Rows are points. To make a cloud, some directions were put in groups of two or more. Within a group, all points are equally far from the middle, so they leave a hole (a ring in 2 directions, a hollow ball in 3). The other directions are filled evenly. Then the cloud was stretched, turned, moved and blurred a little. Count the holes, and give their numbers of directions, smallest first.
In the rows, zero is written as 128.

Cloud (14 x 2):
[[117 152]
 [172 140]
 [120 114]
 [129  90]
 [120 121]
 [ 82 144]
 [115 131]
 [154 160]
 [116 163]
 [160 142]
 [161 170]
 [109 150]
 [136 107]
 [161 178]]
Holes: 0

Cloud (22 x 3):
[[172 121 127]
 [121 149  92]
 [173 152 133]
 [ 92 141 159]
 [147 144  90]
 [121 115 168]
 [166 117 139]
 [145 100 143]
 [154 134 166]
 [108 113 105]
 [ 93 160 149]
 [123  96 130]
 [ 89 125 145]
 [173 129 117]
 [114 147 175]
 [155 169 111]
 [164 135  99]
 [106 117 103]
 [133 130  88]
 [172 133 112]
 [117 180 127]
 [145 179 134]]
Holes: 1 (3)

Cloud (27 x 4):
[[110 131 128  73]
 [ 89 115  92  96]
 [105 132 141  78]
 [139 111 158 119]
 [140  94 137 102]
 [101 117 102  80]
 [118  92 128  91]
 [115 111 157 102]
 [131  99 147  98]
 [ 86 153 138 113]
 [105  99 116  84]
 [ 93 131 152  99]
 [ 89 124 154 117]
 [158 135 149 131]
 [ 85  93 102 122]
 [153  99 100 128]
 [104 120 154  92]
 [102 160 107 137]
 [120 167 133 121]
 [ 96  94 104  97]
 [ 69 134 113 127]
 [142 132  81 120]
 [128 120 118 167]
 [ 72 128 100 123]
 [141 140  96  91]
 [100 137 146  86]
 [ 80 140 143 114]]
Holes: 2 (2, 2)

Cloud (50 x 6):
[[163 170 134 128  99  85]
 [151 105 149  96  90 122]
 [125 171 154 110 139 134]
 [146 166 136  90 116  74]
 [108 122 126 178 120 156]
 [ 88 134 108 154 152 112]
 [168 116 106 127 118 136]
 [ 92 125  84 146 124  98]
 [151 166 117 119 158  52]
 [128 111 108 110 118  80]
 [120 168 124 149 128  76]
 [134 168 111 121 147 113]
 [162 117  87 130 108 106]
 [107 170  95 151 116  81]
 [132 138  87 155 103 148]
 [159 138 108 166 123 111]
 [127 165  87 124 145 117]
 [110 142 113 159 114 124]
 [109 155 159 125 118 162]
 [154 133 166 139 108 138]
 [ 92 143 125 144  82 115]
 [137 152 136 128 175 112]
 [161 177 109 125 104 112]
 [100 113 146 134  81  97]
 [160 159 129 140 114 155]
 [102 135 145 158 156  74]
 [116 150 105 175 115 133]
 [153 163 111 156 130  84]
 [129 148 173 157 110 104]
 [149 115 139  96 126 103]
 [137 182  96 137 162 133]
 [111 191 133 142  97  99]
 [ 83  96  99 118 134 122]
 [121 125  92 174 115 135]
 [ 94 108 146 108 104 140]
 [128 145 108 187  82 100]
 [108 174 133 149 122 115]
 [154 109  93 133 131  54]
 [113 138  92 155  99 131]
 [ 86 164 137 128 139 154]
 [100 154 134 146 111  97]
 [ 94 136 142 125 168 113]
 [120 149  89 146 137  96]
 [147 119  80 145 140 120]
 [149 124 138 101 125  83]
 [117 110  86 136 132 132]
 [109 121 153 122 102 110]
 [144 157 134  97 125  67]
 [113 162 136 132 181 104]
 [155  99 110 127 135  72]]
Holes: 0

Cloud (84 x 8):
[[156 149 186 121 117 131  78 137]
 [142  87 116 112 136 159 162 138]
 [164  89 123 108  65 136 103  85]
 [163  74 108  96 132 122 104 117]
 [111 111 121 149 121  65 116 168]
 [127  81  76 103 140 152 169 140]
 [151 129  67 115 119 137 127 146]
 [136 120 108 151 129 105 132 152]
 [147  68 116 135 151 112 166 115]
 [134 172 128  96 103 131 100  94]
 [112 107 119 138 145 129 148 137]
 [134 120 115 130 122 154  69 106]
 [130 129 152  59 121 131 134 140]
 [121 153 178 135 157  81 116 156]
 [160 147 144 105  94 130 122 135]
 [158 118 213 122 143 137 170 108]
 [107 158 131 121 114 100 154 148]
 [139 131 144  96 111 165 108 147]
 [ 84 180 151 155 107  99 127 115]
 [184 122 132 152 110 130  71 152]
 [128 121 179 127 138  77 135 181]
 [181  71 103 120 111 152 141 151]
 [113 123 114  87 123 129 106  99]
 [153 158 140  95 113 152 139 129]
 [141  95  87 132 111 103 152 173]
 [111 151  93  89 141 105 153 124]
 [156  77 110 128  95 125  97 116]
 [134 117 130 179 150  78 133 143]
 [ 98 160 125  92 124 112 111 141]
 [113  95 106 115 113  74 105 165]
 [145 110 170 120 124 104 158 117]
 [181 126  94 149 142 187 146 117]
 [148 154  78 147 109 146 167 115]
 [174  89  96  92 155 126 162 113]
 [118 169 111  98 115 123 113 156]
 [162 146 162  77 128 143 125 128]
 [ 87 130 162 177  95 110 116 146]
 [153 117 131  68 167 104  99  91]
 [155 125 175 131 110 111  65 119]
 [129 157 122 126 151 121 191 132]
 [147 124 100 100 128 123 183 157]
 [123 159 124 106 144  90 135 121]
 [171 134 180 123  92 119 100 145]
 [110 128 125 107  85 121  94 119]
 [121  97 149 103 121 143  69 120]
 [127 177  96 153 139 118 123 129]
 [132  95  97 161 140  83 113 150]
 [ 99 146 109  99 167 104  97 132]
 [155 104  92 113  86 103 129 119]
 [146 106 103 151  96 135 137 192]
 [152 110 121  99 168 112  96 102]
 [131 155 134  86 120 124  91  91]
 [ 97 111 123 161 114 112 148 161]
 [166  97 115 138 109 113 156 117]
 [129  98  77 125 136 109 174 120]
 [143 113 169 102 105 164 111 176]
 [127 111 126 129 182 133 105 113]
 [146 121  72  93 118 116 124 114]
 [112 151 155 152 118 129 104 130]
 [160 116  77  95 147 148 125 143]
 [136 118 134 105 121 153 163 114]
 [123 140 141 116  87 158 174 123]
 [148 113  88 153 138 168 131 120]
 [141 103  85 117 150 118 127  92]
 [134 107 112 109 130 137  92 143]
 [108 163 165 117 185 107 154 135]
 [147 110 154  81  85 160 146 124]
 [105 133  76 115 109 122 112 105]
 [146 156 129 152 154 150 152 167]
 [136  90 111 109 134 101  75 148]
 [168  87 123 132 130 173 110 123]
 [136 126 163 108 125 131 121 182]
 [ 94 146 133 170 128 131 116 115]
 [114 197 167 130 155  98 132 136]
 [108 129 101 163 139 129 129 100]
 [120 120 177 140 141 140 100 100]
 [149 134  80 146 144 156 153 143]
 [122 138  98 148 109 116 168 141]
 [158 116 108 158 146 105 109 163]
 [163 146 156 116 128 127  95  85]
 [130 130 142 139 132 159 165 125]
 [116 110 100 153 134 101 171 167]
 [122  99 113 141 138 109 137 105]
 [145  90 152 144 156 111 112 159]]
Holes: 0
